Each row is a point. Each copy is the shape, with its points in the same order, stretched, turned, moved and blurred by noise. Some copies are also mirrored. Which?

Shape (7 x 3)
[[-1.9  1.8  4.5]
 [-3.1 -1.9  5.4]
 [-1.6  0.3 -1.7]
 [ 1.9  5.7 -2.1]
 [ 5.1 -3.3 -7.0]
 [-8.3  3.2 -3.1]
 [ 4.4 -3.4  2.0]]
Copy 1 (7 x 3)
[[ -0.6   7.9   1.1]
 [ -2.6   8.8  -2.9]
 [ -3.1   0.4   1.6]
 [  2.7   0.2   6.9]
 [  1.0  -8.7  -2.4]
 [-10.0   2.9   7.1]
 [  3.2   1.3  -5.4]]
Copy 1 is: mirrored
Copy 2 (7 x 3)
[[ 0.0  1.3  5.3]
 [ 2.3 -1.6  5.3]
 [-0.3 -2.0 -0.3]
 [-1.7  4.4 -1.5]
 [ 5.4 -1.1 -5.4]
 [-4.5 -5.1  1.7]
 [ 6.5  1.3  0.9]]
Copy 2 is: only turned
Copy 3 (7 x 3)
[[-1.1 -0.2  3.8]
 [ 2.1 -2.0  2.4]
 [ 0.7  4.3  0.9]
 [-5.6  5.1  1.2]
 [ 0.1  4.8 -8.7]
 [ 2.6  9.9  7.6]
 [-0.3 -2.8 -5.7]]
Copy 3 is: mirrored
Copy 4 (7 x 3)
[[ -0.3   6.0  -0.3]
 [ -3.1   5.6   0.9]
 [  0.9   1.3  -4.0]
 [  6.0   2.1  -2.9]
 [  3.5  -7.1  -0.1]
 [ -1.3   5.8 -10.8]
 [  1.4  -1.3   4.9]]
Copy 4 is: only turned

Shape (10 x 4)
[[ 1.4 -4.3 -3.5  8.2]
 [ 5.5 -2.9 -0.8  8.9]
 [-1.6  6.4  2.8 -0.1]
 [ 0.8  3.0  1.9 -6.0]
 [-2.9 -2.2 -5.6  5.1]
 [ 3.9  4.0  2.0 -3.2]
 [-2.8  4.7 -3.4 -0.8]
 [ 7.3 -5.3  6.0  4.3]
 [-3.8  0.9 -0.2 -0.6]
 [-3.2 -2.8 -2.5  1.0]]
Copy 1 (10 x 4)
[[ 5.8 -9.0 -0.8  0.7]
 [10.7 -5.5 -2.5  0.1]
 [-3.1  3.9 -1.3  4.8]
 [-5.5  5.9  2.2 -2.1]
 [-0.6 -8.7  1.1  1.5]
 [-1.3  6.2 -0.4 -2.2]
 [-7.2 -1.0 -1.7  3.3]
 [15.0  1.7  2.2 -1.2]
 [-3.3 -1.7  3.3  2.5]
 [-2.7 -4.0  4.4  0.3]]
Copy 1 is: only turned
Copy 2 (10 x 4)
[[-1.4  3.0 -1.8  9.4]
 [-1.7  4.8  3.5  9.4]
 [-2.7 -7.2  2.6  1.1]
 [-0.2 -2.1  0.5 -4.5]
 [-0.4 -1.8 -4.9  7.8]
 [ 0.6 -0.8  4.3 -1.7]
 [ 1.0 -6.9 -1.6  2.5]
 [-4.8  9.2  4.0  2.2]
 [-2.6 -4.3 -3.9  1.0]
 [-2.0 -1.0 -5.8  2.7]]
Copy 2 is: mirrored
Copy 3 (10 x 4)
[[-2.9  4.1  0.9  6.0]
 [-4.2  2.0  4.4  7.8]
 [ 4.5  2.1  7.8 -1.7]
 [ 5.0 -3.1  5.4 -2.7]
 [ 0.9  4.8 -0.6  3.3]
 [ 4.7 -2.5  5.7 -0.5]
 [ 6.6  3.7  2.4 -0.2]
 [-6.0 -3.6  5.8  4.3]
 [ 1.7  2.4  2.5 -2.2]
 [-0.1  2.7  0.3 -0.6]]
Copy 3 is: only turned

Shape (7 x 4)
[[-0.4  0.1 -1.2 -2.2]
 [-0.4  4.1  2.1  4.1]
 [-5.2 -5.8  3.1 -2.8]
 [-4.0 -5.6 -4.0 -2.9]
 [ 2.1 -1.9  1.3  6.6]
 [-2.3 -1.1 -4.3  6.7]
 [-1.2  3.4 -4.0  7.3]]
Copy 1 (7 x 4)
[[-0.4  1.4 -1.7 -3.6]
 [ 6.4  3.1  0.7 -0.1]
 [-4.7 -1.5  4.8  2.0]
 [-5.3  1.6 -2.9  1.7]
 [ 6.6 -1.3 -2.4  1.0]
 [ 3.5  4.2 -5.8  5.9]
 [ 5.9  6.5 -5.5  3.3]]
Copy 1 is: only turned
Copy 2 (7 x 4)
[[-1.0  0.9 -2.8  0.6]
 [-2.6  4.2  4.3  1.3]
 [ 2.0  2.8 -3.6 -6.2]
 [ 0.6  4.6 -9.9 -2.4]
 [ 2.2  6.7  2.7  3.8]
 [-2.1 10.2 -3.6  2.1]
 [-4.2  9.0 -0.5  4.0]]
Copy 2 is: mirrored
Copy 3 (7 x 4)
[[-0.1 -0.6 -1.4 -0.1]
 [-1.0  2.2  3.9  4.3]
 [-3.2 -5.8  3.4 -1.1]
 [ 2.9 -4.9 -0.2 -2.4]
 [ 3.0  2.7  7.9 -0.2]
 [ 6.4 -1.0  6.5  2.9]
 [ 5.4  1.4  4.7  5.2]]
Copy 3 is: only turned
Copy 4 (7 x 4)
[[-0.5  1.8 -0.4 -0.4]
 [ 7.8  2.8 -1.4  4.5]
 [-5.3 -4.3  2.6  6.0]
 [-8.3  0.3 -3.0  2.5]
 [ 5.9 -2.2 -7.7  5.7]
 [ 1.1  3.7 -9.7  7.0]
 [ 5.1  6.8 -8.2  5.3]]
Copy 4 is: only turned

Shape (11 x 6)
[[  6.2  -0.2  -0.8   0.5   8.7  -7.6]
 [  5.2   2.1   3.7   1.1 -11.3  -5.1]
 [ -1.8   3.0  -1.8  -1.4  -5.7   3.2]
 [-11.1  -4.0  -1.8  -5.3  -3.2   0.6]
 [  5.5   0.7  -1.3  -1.0  -1.7   0.7]
 [  2.3  -1.7  -1.8  -3.4  -2.8  -2.6]
 [  2.4  -0.8   1.7  -1.3   2.5   0.0]
 [ -2.2  -1.2   4.3   4.7  -5.9  -2.7]
 [  0.1   6.4   5.4  -8.0  -3.2  -5.8]
 [ -6.5  -5.4   2.0  -0.1  -8.4   4.1]
 [  2.3  -0.6   4.4  -4.3   2.0   3.2]]
Copy 1 (11 x 6)
[[ 4.5 -6.3  1.6 -2.2  3.7 -3.0]
 [ 2.0  6.8  8.1  2.4  3.8  2.6]
 [-1.7  7.1 -1.2  0.6  0.3 -0.2]
 [-9.4  0.8 -1.1  3.2  1.0  0.1]
 [ 1.7  3.5  1.6 -3.2  0.4  0.0]
 [-1.7  1.8  3.6 -1.2  0.9 -0.5]
 [ 1.3 -0.2 -0.4 -0.8  1.5  1.7]
 [ 0.2  3.6  3.6  6.8  1.9  2.5]
 [-2.7  3.0  1.3  0.3 11.5  2.4]
 [-5.0  6.0  1.3  4.5 -3.3  4.2]
 [-0.3  1.4 -1.3 -1.4  1.3  4.8]]
Copy 1 is: only turned
Copy 2 (11 x 6)
[[  1.8   4.9  -8.0   7.5  -2.7  -7.2]
 [  4.4  -7.3   4.6   6.0  -1.4  -0.1]
 [  1.0  -0.8   3.1   0.4  -2.5   8.7]
 [  6.3   0.1   2.6 -10.4  -4.6   7.7]
 [  2.8   1.4  -0.7   7.0  -0.6   3.4]
 [  5.7  -1.3   0.1   3.2  -1.6   2.6]
 [  1.8   4.3   0.1   2.6   0.1   1.2]
 [  0.5  -4.1   1.8  -0.9   2.9   1.6]
 [  3.3   2.1   7.6   1.1  -7.8  -4.9]
 [  4.6  -1.7   5.5  -6.7   2.0   9.5]
 [  2.6   7.3   3.3   2.0   2.0   3.2]]
Copy 2 is: only turned
Copy 3 (11 x 6)
[[ -7.4   0.4   2.3  -3.2  -9.8   0.1]
 [  5.5  -5.4  10.9  -2.7  -5.7  -4.6]
 [  3.1   0.4   0.6   1.5   4.5  -1.5]
 [ -2.5   1.3   0.5  -6.3  13.7   0.9]
 [  1.5  -0.4   0.5  -0.9  -3.9   1.5]
 [  0.7  -0.3   2.3  -5.7   0.1   1.3]
 [ -2.3  -2.6   2.0  -0.3  -0.4   3.3]
 [  0.5 -10.2   6.8  -1.1   0.8  -1.7]
 [ -1.5   4.6  13.2  -2.0  -0.5  -3.0]
 [  3.4  -7.4   1.9  -2.6  11.2   2.6]
 [ -1.2  -2.2   2.6   1.5   3.1   6.1]]
Copy 3 is: mirrored

Shape (9 x 6)
[[ -1.7   5.9   5.3   0.3  -3.1  -1.9]
 [  1.2  -3.4  -3.0   0.1  -0.8   4.7]
 [  2.1   1.1  -0.8  -2.0  -6.4   4.7]
 [  1.7  -4.0  -2.2   0.2  -6.4   0.0]
 [ -4.5  -1.8  -2.9  -2.1   3.9  -2.8]
 [ -7.9  -2.5   0.6  -2.1  -1.4   2.5]
 [  1.6  -1.3   3.4   9.0   6.8  -3.6]
 [  2.0  -2.6   3.2   0.2  -6.3   2.2]
 [-12.4   0.0  -2.4  -0.5  -4.9  -1.6]]
Copy 1 (9 x 6)
[[ 8.0 -1.8  0.9  1.1 -1.6  4.3]
 [-8.0  5.8  2.8 -0.6  0.8 -0.3]
 [-4.8  5.3  0.3  0.8 -6.6  2.5]
 [-6.9  2.3 -2.5 -4.6 -2.7  2.0]
 [-0.8 -1.7  3.2 -1.2  7.1 -5.6]
 [-3.8  0.2 -1.8  6.1  3.4 -1.6]
 [ 6.3 -0.9  6.5 -6.4 11.3  3.3]
 [-2.7  5.3 -3.7 -1.3 -3.2  4.2]
 [-4.1 -8.8 -2.5  5.2  2.9  0.3]]
Copy 1 is: mirrored
Copy 2 (9 x 6)
[[ 0.4  4.9  7.5 -4.1  1.4 -5.4]
 [ 1.8 -0.3 -3.4 -2.0  3.5  3.2]
 [ 3.5  4.7  3.8 -6.1  6.3  1.7]
 [ 1.7 -2.5  1.2 -5.7  6.2  2.1]
 [-3.9 -3.9 -1.3  4.2  1.0 -0.4]
 [-3.7  2.9 -0.9 -0.1  6.7 -4.5]
 [-1.2 -5.6 -3.0 -0.1 -8.8 -4.8]
 [ 3.6  1.7  2.3 -6.5  5.8 -1.1]
 [-8.5  4.5  2.5 -2.5  8.2 -4.6]]
Copy 2 is: mirrored
Copy 3 (9 x 6)
[[ 2.5 -6.0  1.8 -2.4 -6.0  0.3]
 [-6.5  3.2 -2.0  0.4  0.7  4.9]
 [-8.7 -3.8  0.0 -1.5 -5.6  1.9]
 [-5.0  0.6 -1.4 -5.4 -0.5  1.8]
 [ 3.2  2.8 -1.4  5.7  5.0 -0.7]
 [-1.5  0.8  6.9  5.7  2.3  2.5]
 [ 9.0  7.9 -6.8 -3.7  2.4  8.8]
 [-4.9 -2.1  0.7 -5.4  0.4  3.8]
 [ 3.3  2.2 11.2  4.8 -0.6 -3.3]]
Copy 3 is: mirrored
